Each row is a point. Any point is a mix of the corners, with weights that add up to 1. It lies inside the corners' shape when no weight is negative. Is each point inside? If not, which corners have a negative weight?
(in the rows, 128 means zero)

Corners:
(1): [109  91 167]
(2): [151 117 113]
(3): [ 90  50 122]
(4): [132 249  88]
Points:
[125 177  82] => outside (1)
[116  99 154] => inside
[113 183 116] => outside (2)
[107  75 121] => inside
[134 104 116] => inside
[128 198 104] => inside
[128 118 128] => inside
[105 135 126] => outside (2)

Corners:
(1): [ 94 162 170 249 128 196]
(2): [107 101 185 169 133  75]
(3): [ 72  88 200 156 153 143]
(4): [154 103  73 128 112 153]
(5): [113 150 100 137 143 135]
(6): [ 57 116  92 204  54 181]
(7): [141 124 146  16 100 139]
Points:
[137 140 129 138 129 138] => outside (3, 6)
[105 142  88 233 120 144] => outside (3, 7)
[105 108 161 158 127 120] => inside
[111 114 117 113 112 135] => outside (1)
[124 138 100 211 113 144] => outside (3, 7)
[122 103 156 107 135 104] => outside (1, 6)
[ 89 108 129 165 104 157] => inside

Corners:
(1): [139  86 105 121 146 141  94 169]
(2): [140 178  79  71 168 161  86  85]
(3): [ 71  81 104  49 106 129  41 144]
(4): [100  90 169 131 102 153 102 143]
(5): [ 83 129 121 227 144  64 129 155]
(6): [136 136  88  66 195 108 152  29]
(7): [ 95 151  94 134  91  66 192 124]
(8): [178 139 105  82 133  82 107  76]
(9): [110 125  71 249  93  57 176 104]
Points:
[140 126  98  78 139 124 108  98] => outside (5)
[123 135  97 166 133  87 150 105] => outside (3)
[125 102 104 134 137 122 106 147] => inside
[116 124  84 196 109  79 151 108] => inside
[105  97 112 140 116  95 100 126] => outside (2, 7)
[132 129 108 126 134  92 115 111] => inside
[ 95 111 119 158 120 114 124 140] => outside (8)
[127 130  91  82 128 125 117  94] => outside (5)

Corners:
(1): [111 104  84  51  67  56 153 154 152 118  77]
(2): [ 64 147 197 125 106 139 109 182  85 198 165]
(3): [ 90 166 132 212 114 204 172 183 148  92  98]
(4): [181 162  78 157 106  88 131  79  91 194 139]
(5): [ 65 109 113 197 126 186 108 108  55  77  82]
(6): [ 67 206 172 129  73 126 167  89 155  37 160]
(7): [184 190 102 134 105 174 172  84  44 168 113]
(8): [ 70  54 158  92 183  77 128 202 126 198  65]
(9): [151  84 181  72 121 136 134 187 125 172 171]
(10): [135  59 186 111  41  77 115 142  18 168  97]
(11): [ 79 193 228 125 157 164  17 152 119  84  82]
(12): [176 139  70 130 189  73 128 191  36 180  84]
Points:
[145 146 154 120 119 119  98 127  52 163 130] => outside (1, 3, 8)
[ 84 181 154 101 105 144 134  94 151 112 147] => outside (3, 10, 12)
[122 147 122 142 111 142 137 124  89 132 106] => inside
[112 140 140 135 119 117 121 149  76 150 101] => outside (9)
[148 153 110 128 106 117 142 124  99 115 111] => outside (2, 8)
[102 127 150 131 111 109 118 155 112 129 113] => outside (7)

Corners:
(1): [107 212 106  85 125  68 152 126 145  73  80 165  57 107]
(2): [116 125 190 132 172 132 198  61 153 179 164  80 124 121]
(3): [ 73  68 115 194 117  58 129 114 177 180  96 106 198 120]
(4): [ 74  88 102  91 132 157 139 142  47  77 215 178  97 146]
(5): [ 65  73 144 115  87  75  67 134  96 149 125  68 125  84]
(6): [127 103  95 126 100 202 194 124 152  68 137 106 102 156]
(7): [148 118 157 102  85 118 181 150 111 105 117 130 118  81]
(8): [ 87  55 204  90 165 228  67 121 128 139  99 110 101 108]
(9): [172 143  51 122 110  59  48 188 184  46 219 141  82 203]
(10): [193 210 114 225  80 128 162 185  66  90 108  93 162 191]
(11): [166 131 190 159 165  86 124 108  89  86 103  72 219 108]
(12): [154 153 137  72  85  45 142 140 151 151 205  35 173 213]
(13): [ 62 131 156  90  74 111  97 204 114  20 176 158  93  99]
(14): [160  97 174 199 105 209  55  77  99  51 120 173 148 175]
(15): [ 87  57 194 130 221  88 201  59  69 176 115  95 112 174]
Points:
[105 127 140 123 117 103 126 132 119 110 123 114 116 123] => inside
[ 99 105 122 112 120 141 137 138  92  89 171 138 112 142] => inside
[213 187  92 155 120 109  75 165 170  75 175 140 139 185] => outside (5, 6, 13, 15)
[107 140 123 125 100 149 119 149 132  75 127 148  89 120] => outside (11, 12, 15)
[126 134 137 127 108 121 118 139 132  86 149 121 127 130] => outside (15)
[137 133 144 113 123 122 158 128 132 103 141  92 116 132] => outside (3, 4, 14)

Corners:
(1): [120 171 164 201 117 171 138 111 130 147 166 154 175 116 152  97  67 132]
(2): [115  81 118 158 137 185 141 121 126  81 142 127 136  77 147 110 186 179]
(3): [140 126  85 111 132 140 126 146 175 155 105 141 162  85 112 200 147 121]
(4): [150 162 104 132 160  80 136 101 107 210  71 125 113  92 133 161 127 143]
(5): [127 163 122 104 129 150 107 106  65 128 160 108 151 109 120 125 102 179]
(6): [100 193 129 143 157  96  92  98  16 109 131 122  88 146 117 120  89 115]
(7): [ 89 106 129  91 155 185 196 102 199 149 111 136 139 170 156 111 110  75]
(8): [129 142 114 105 150 148  90 167 174 150 148 149  73 148 114 134 130 145]
(9): [113  89 106  67 139 178 108 204 193  45  86  90 103 152 105 116  85 172]
(10): [ 58 125 131 158 134  90 136 154 134 170 120  81 134 166 144  55  63 144]
(11): [107 137 106 134  92 129 144 172  94 101 119 122  92 124 104 104 122 182]
(12): [ 79 140 160 104  98 178 114 136 122  82 111  90 117 136 169 119 113 137]
(13): [ 74 157 118  58 137 157 103 191 134  30 114 107  95 115 181  52  47 102]
(14): [106 112 149 179  89  92 130  68  69 176 137 121  77 128  85 188  57  92]
(15): [167 144 120 114 121 147 105 155 139 108 140 117 132 134 172  54 162  84]
(16): [108 125 138 142 108 122 205  58 173 148 149 119 149 163 147 155 123 118]
(17): [127 126  96  77 158 116 105 120 175 149  72 147 109 113 109  70 185 194]
(18): [ 94 130 128 117  79 193  85 166 148 130 147 155  85 182 191 144   7 108]
(19): [124 171  99 139 100 204 167  76 191 122 159 109 156 132 141 107 155 149]
Points:
[111 131 124 133 119 127 116 132 120 120 128 104 103 139 139 128 100 115] => outside (1, 5, 7, 11, 17)
[109 127 113 101 126 156 112 149 141 104 121 116 106 136 133 111 117 141] => outside (1, 4, 16)
[109 137 126 117 131 141 112 155 131 111 122 118 124 128 143 100 104 151] => outside (7, 14, 19)
[100 144 119 114 115 150 141 138 152 134 123 116 127 134 136 136  76 126] => outside (2, 6, 15, 17)
[107 137 127 138 113 135 127 126 123 116 120 116 119 123 139 118 104 135] => outside (5, 7, 8)

Corners:
(1): [133 152 116 153  85 107 147 150 134  75 101 110 140  95 112 209 157  96
  60  43]
(2): [ 95 144  78  52 104 139 137 129  90 118 127 140  80 187 143  92 148 144
  70  52]
(3): [213  98 166 129 112  90  39 154 171 116 173 132 164 189 197  77 154 105
 163 110]
(4): [137 141  41  89 186  94 156 175 148  70  83  85  86 128 162 216 116 131
  73 122]
(5): [193 189 168 104  77 138 206  91 135 181 145  74 202 166 199 153 105  99
 103 129]
(6): [166  62 125 144 243 146 131 166 221 107 146  75 140 123  94 141 141  89
  61 146]
(7): [137  29  41 152 147 178 206 123  70  62  53 184  41  89 215  95 137 145
 173  68]
(8): [ 95 166 111 128 199 101  61 183 190  61 104 145 114 154  59  35 131 140
 219  55]
(9): [ 84  99  95 123 178 194 226  92  72 165 143 184  90 193 218 136 106 107
 222 108]
(10): [160 139 152 110 130 180 116  84 145  60 161  71  55 110  84 169 136  78
 209 166]
(11): [159  78 192 160 213 133 120  46  93  73 204  72  66  32 232 168 124 138
  59 182]
(12): [113  95 148 166 103 116  76  92 158  77  48  65 116 161 199 155 167 166
  33  96]
(13): [188 143 167 113 193 156 162 134  99 190  70 112 107  77 122 197 100 115
  51  54]
(14): [162 123 147  99 181  17  74 119  93  39  68 105 126  97 103 121 207 157
 157  85]
(15): [123 110 197  62 166 131 180 111 103 111  79 202 143  64 176 123 105 116
  69 121]
(16): [110 133 148  46 152 162 105  88 128  91  73 172 153  99 169 114 187 152
 205 128]
(17): [198 129 217  98 198 103  67 169 146  97 156  72 208 143  95 163  81 194
  57 148]
(18): [104  79 103  29 227 146 219 173 214 180 138 131 180  72  73 119  65  50
 125  37]
(19): [ 61 172  67  97 102 123  76 106  82 126 108 183 114 126  66  47 108 103
 229 136]
(20): [135 118 192 132 158  89 110 165 120 181 167 121 126  89 151 122 104 155
 108 119]
(21): [193 195 130 159  90  52  67  97 192 111 157 118  74 182 124 147 138 178
  93  57]
Points:
[160 117 151 108 157 115 107 141 146 116 140 118 145 140 143 125 122 131
 119 107] => inside
[139 138 152 106 157 115 110 128 146 117 130 113 136 126 130 133 130 127
 123 110] => outside (7)
[118  78 136 108 163 132 120 116 125  69 115 122 122  77 147 155 145 111
 142 154] => outside (2, 5, 8, 13, 21)
[148 118 138 114 146 119 122 120 130 109 120 115 122 125 155 139 136 126
 110 112] => outside (8)
[132 130 131 110 158 114 106 137 143 101 115 130 126 128 129 110 135 130
 148  97] => inside
[124 118 136  94 176 111 108 135 153 101 118 123 111  89 120 133 136 118
 102  98] => outside (5, 7, 9, 17)
[140 120 114 120 146 122 135 128 141 111 121 124 106 132 145 124 134 112
 126  88] => outside (16, 17)
[102 133  66 105 146 176 189  98  65  77  60 163  70  95 151 124 149  89
 178 106] => outside (3, 12, 17, 18, 20, 21)
